Each point is reached from the start by the listed moves, each made once or not at all, plus a little noise. Say if it took an odd or an even number of moves. Then give how often each move was made.
In the rows, zero is written as 128.

Moves:
(1): [150 140  87 113]
(2): [ 45 176 131 177]
(3): [157 156 157 152]
Start: [130 153 122 106]
Points:
[132 151 126 106] -> even (0, 0, 0)
[ 46 201 126 152] -> odd (0, 1, 0)

Moves:
(1): [151 144 121 128 119 112 135  95 144 130 129 117]
(2): [119 155 124 134 130 134 116 128 121 134 123 105]
(3): [135 124 145 127 125 120 136 134 136 136 131 117]
(4): [127 130 147 137 115 137 140 125 129 130 115 144]
(5): [141 148 121 131 156 115 123 129 133 155 124 132]
(6): [146 134 137 137 135 145 126 114 103 120 161 151]
(7): [122 129 114 117 133 147 169 139 106 123 126 112]
(8): [130 160 127 139  91 129 121 141 136 124 135 141]
(9): [117 110 129 119 125 138 116 129 150 134 133 131]
(10): [125 136 108 119  97 128 117 120 122 150 128 124]
(11): [102 150 146 140 124 116 132 116 120 107 153 139]
Start: [111 141 141 131 139 143 133 125 115 134 110 122]
Points:
[140 197 141 135 157 179 160  86 108 163 126 118] -> odd (1, 1, 0, 1, 1, 1, 1, 0, 1, 0, 0)
[154 249 131 149  89 158 164  98  94 187 130 114] -> odd (1, 1, 1, 1, 1, 1, 1, 1, 0, 1, 0)
[ 79 177 150 137 147 183 154 109  74 112 169 123] -> odd (0, 1, 0, 0, 0, 1, 1, 0, 1, 0, 1)
[138 247 120 151  82 131 117  97 132 191  95 115] -> even (1, 1, 0, 1, 1, 0, 0, 1, 0, 1, 0)
[123 232 143 158 117 104 133  93 138 136 140 137] -> even (1, 0, 0, 0, 1, 0, 0, 1, 0, 0, 1)
[117 171 118 120  93 158 160 117 140 133 124 110] -> even (1, 0, 0, 0, 0, 0, 1, 1, 1, 0, 0)
[130 189 118 132  97 149 175 117 116 125 116 111] -> odd (1, 0, 0, 0, 0, 0, 1, 1, 0, 0, 0)

Moves:
(1): [156 148 118 123 118 141 111 139 145 118 152 104 127 155 159 110 148 146
 106 136 120]
(2): [165 157 143 151 127 108 141 127 111 139 138 143 123 142 132 107 119 108
 127 122 113]
(3): [125 156 148 116 120 143 126 133 114 120 133 107 120 123 141 109 114 121
 125 101 123]
(4): [131 122 123 137 123 136 120 130 135 130 132 121 131 115 138 135 132 133
 112 118 124]
(5): [128 113 131 132 141 130 136 127 120 123 116 115 129 128 128 131 130 125
 136 129 125]
(6): [134 148 131 134 113 138 128 117 145 137 131 131 138 136 116 133 113 111
 113 126 136]
(7): [130 116 127 132 125 141 139 141 131 120 138 127 141 123 127 132 107 141
 123 134 136]
(8): [147 132 124 135 140 132 119 150 134 133 130 123 123 115 131 141 138 126
 135 132 128]
(9): [123 145 130 142 135  90 138 143 110 130 137 113 142 151 113 133 106 139
 129 137 132]
(10): [128 126 132 123 141 132 125 130 117 134 133 122 104 145 136 111 117 108
 115 120 127]
(11): [132 123 128 135 133 121 139 121 139 138 149 114 128 118 130 136 134 139
 138 124 120]
(12): [127 118 149 131 133 118 133 142 137 121 136 120 124 117 129 115 130 112
 126 129 113]
(13): [139 130 134 138 141 131 120 127 119 129 137 133 144 127 126 124 131 112
 123 145 136]
(14): [125 130 128 126 112 119 137 135 114 134 142 137 135 148 130 137 128 130
 130 129 130]
(15): [106 136 127 122 141 124 142 127 117 107 122 139 132 144 130 133 134 128
 121 114 134]
(16): [145 131 139 139 133 114 124 117 119 137 123 141 132 126 140 140 113 112
 137 144 148]
(17): [136 135 126 106 132 106 135 135 126 143 113 124 125 122 135 136 142 129
 118 124 123]
(18): [153 116 164 122 152 137  99 125 140 143 128 134 116 103 131 135 115 144
 125 120 117]
(19): [136 126 118 123 134 135 121 129 144 158 104 128 130 125 147 123 144 133
 142 119 132]
(20): [123 134 134 139 131 133 139 132 122 133 131 121 121 128 128 132 131 130
 125 139 135]
Start: [119 129 112 136 118 114 135 118 152 130 158 124 141 133 122 125 134 131
 113 102 116]
Points:
[204 207 144 162 128  65 157 205 133 177 187  48 133 167 196  99 158 127
  91  80  79] -> even (1, 1, 1, 1, 1, 0, 0, 1, 1, 0, 0, 1, 0, 1, 0, 0, 1, 0, 1, 1)
[216 158 158 139 170 122 102 137 171 180 162  85 100 140 175 139 128 110
  69 121 126] -> odd (1, 0, 0, 0, 1, 1, 0, 1, 0, 1, 0, 0, 0, 0, 0, 1, 1, 1, 0, 1)
[166 145 115 123 127 106 144 133 215 171 160  63 144 139 173 113 180 130
  98  94  90] -> odd (1, 0, 0, 0, 1, 1, 0, 0, 0, 0, 1, 1, 0, 0, 0, 0, 1, 0, 1, 0)
[236 168 202 183 150 115 116 136 148 192 213  76 140 126 221  94 138 111
 101  92  88] -> odd (1, 1, 1, 1, 1, 0, 0, 0, 0, 0, 1, 1, 1, 1, 0, 1, 0, 1, 1, 1)
[244 175 188 198 191 111 121 134 183 179 191 105 142 139 187 119 152  95
  99 115 110] -> odd (1, 1, 0, 0, 1, 1, 0, 1, 0, 0, 1, 1, 1, 0, 1, 1, 0, 1, 1, 1)
[120 173 150 155 146 100 175 161 137 143 153  63 184 137 145 126 110 109
  68  84 123] -> even (0, 0, 1, 1, 1, 1, 1, 0, 1, 0, 0, 1, 1, 0, 1, 0, 1, 0, 1, 1)
[229 226 219 188 189  78 138 164 127 187 224  72 137 190 194  94 103  79
  90  93 103] -> odd (1, 1, 1, 0, 1, 1, 0, 1, 1, 1, 1, 1, 1, 1, 1, 1, 0, 1, 1, 1)
[224 221 202 153 155 113 131 165 148 172 249  75 108 152 194  99 136  87
  32  60  78] -> odd (1, 1, 1, 1, 0, 1, 0, 1, 0, 1, 1, 1, 1, 1, 1, 0, 1, 1, 0, 1)

Moves:
(1): [135 141 120 133 131 125 110 137 138 144 130 142 152 125 131 137 141 129
 132 142 132 135 147 132 123 133 124]
(2): [124 152 118 138 139 121 139 119 139 136 128 128 133 134 134 105 134 131
 119 118 121 138 124 130 124 129 136]
(3): [122 128 141 134 123 134 103 142 140 118 156 130 119 118 132 133 130 138
 142 132 142 128 123 121 123 108 143]
(4): [131 118 126 142 140 122 111 132 119 141 140 112 122 129 126 135 108 123
 108 119 126 137 129 132 137 110  96]
(5): [117 117 151 120 124 128 144 140 133 125 130 122 127 143 135 147 143 107
 122 132 134 130 127 115 122 140 135]
(6): [154 149 137 119 134 146 143 128 135 125 156 134 138 139 113 143 124 144
 131 136 134 108 107 108 135 136 132]
(7): [133 125 108 122 120 101 126 134 137 128 137 112 135 112 140 137 132 118
 148 127 129 130 130 126 118 131 138]
(8): [111 133 154 133 146 107 128 118 111 131 116 116 128 135 130 124 142 141
 107 122 110 173 118 111 120 141 129]
(9): [126 136 148 131 129 128 123 132 138 134 129 129 125 124 145 125 123 146
 112 130 133 139 122 132 133 123 121]
(10): [136 127 135 160 117 127 133 140 118 144 124 126 117 145 140 147 130 121
 135 122 121 149 121 120 149 134 129]
(11): [119 109 114  96 130 126 151 123 123 135 144 130 125 123 113 127 138 130
 138 105 132 124 116 135 134 133 128]
(12): [144 121 125 115 123 131 125 121 125 107 140 123 117 118 123 118 147 120
 117 146 128 102 129 134 134 126 133]
(13): [130 121 130 134 111 137 125 146 131 121 127 115 129 143 135 104 124 127
 128 141 136 125 124 126 125 127 123]
(14): [138 121 132 110 133 125 127 117 123 118 110 139 121 129 120 125 142 118
 115 139 137 116 129 127 131 116 143]
(15): [121 131 137 123 133 145 123 117 117 144 129 142 127 137 142 132 134 133
 129 133 146 124 110 121 113 119 134]
(16): [139 138 133 138 137 133 133 126 129  96 121 142 135 124 139 111 121 127
 158 140 105 135 125 113 164 126 122]
(17): [128 120 122 125 131 133 134 119 124 113 140 126 128 114 124 125 124 136
 114 133 152 133 137 133 131 117 133]
(18): [129 132 131 130 107 142 123 141 118 147 138 148 134 131 130 132 110 140
 110 139 140 111 133 119 135 127 122]
(19): [124 111 139 123 112 120 131 112 130 141 118 116 131 127 133 115 127 119
 134 126 123 123 125 127 133 132 143]
(20): [114 125 121 119 126 136 138 116 133 123 124 125 130 142 133 141 126 130
 139 115 120 135 117 127 125 111 121]
(21): [ 99 131 131 139 111 120 129 134 133 139 118 117 127 138 128 127 121 128
 134 145 138 121 103 134 119 122  89]
(22): [112 117 109 114 128 127 146  95 143 141 101 153 121 137 120 111 105 120
 144 148 115 137 115 141 109 133 134]
(23): [113 130 135 128 130 137 116 121 130 127 130 119 121 129 141 133 121 137
 132 134 138 128 124 114 133 123 138]
(24): [127 126 117 120 116 125 136 114 127 109 142 139 117 139 122 124 121 140
 137 110 144 119 124 128 133 130 120]
Start: [150 146 111 144 133 134 125 126 126 118 120 129 122 145 117 134 129 144
 122 130 126 147 117 128 129 136 151]
Points:
[ 94 150 159 154 150 148 114 120 108 145 167 122 116 174 151 153 129 171
  63 122 169 201  85  84 109  82 152] -> odd (0, 1, 1, 1, 1, 0, 0, 1, 0, 0, 0, 0, 0, 0, 1, 0, 1, 1, 0, 1, 0, 0, 0, 0)
[118 144  98  77 106 132 198 109 145 114 155 128 124 215 125 139 154 145
 158 125 190 108  19  95 107 123 143] -> odd (0, 1, 0, 0, 1, 1, 1, 0, 0, 0, 1, 0, 1, 1, 1, 0, 0, 0, 0, 1, 1, 0, 0, 1)
[174 146 170 178  88 131  87 128 111 110 187 130 119 167 172 123 124 190
 106 213 199 151  47  67 183  89 124] -> even (1, 0, 1, 1, 0, 1, 1, 1, 1, 1, 0, 1, 1, 1, 1, 1, 1, 1, 1, 0, 1, 0, 0, 1)
[115  96 122  77 112  79 142  82 155 115 167 130 109 121 130 124 169 153
 131 148 160 185  91 125 110 145 198] -> even (1, 0, 1, 0, 1, 0, 1, 1, 1, 0, 1, 1, 0, 0, 0, 0, 1, 0, 1, 0, 0, 1, 0, 1)
[145 136 128 104 110 118 127  74 179 110 127 167 101 160 134  97 156 132
 111 176 152 134 102 136 113 125 205] -> even (1, 1, 1, 0, 1, 0, 0, 0, 1, 0, 0, 1, 0, 1, 0, 0, 0, 0, 1, 0, 0, 1, 0, 1)
[131 150 126 103 124 131 169  67 104  86 149 129  94 188 135 161 160 168
 178 139 140 149   7  61 174 120 141] -> odd (0, 0, 0, 0, 0, 1, 1, 1, 0, 1, 1, 1, 0, 1, 1, 1, 0, 0, 0, 1, 1, 0, 1, 1)
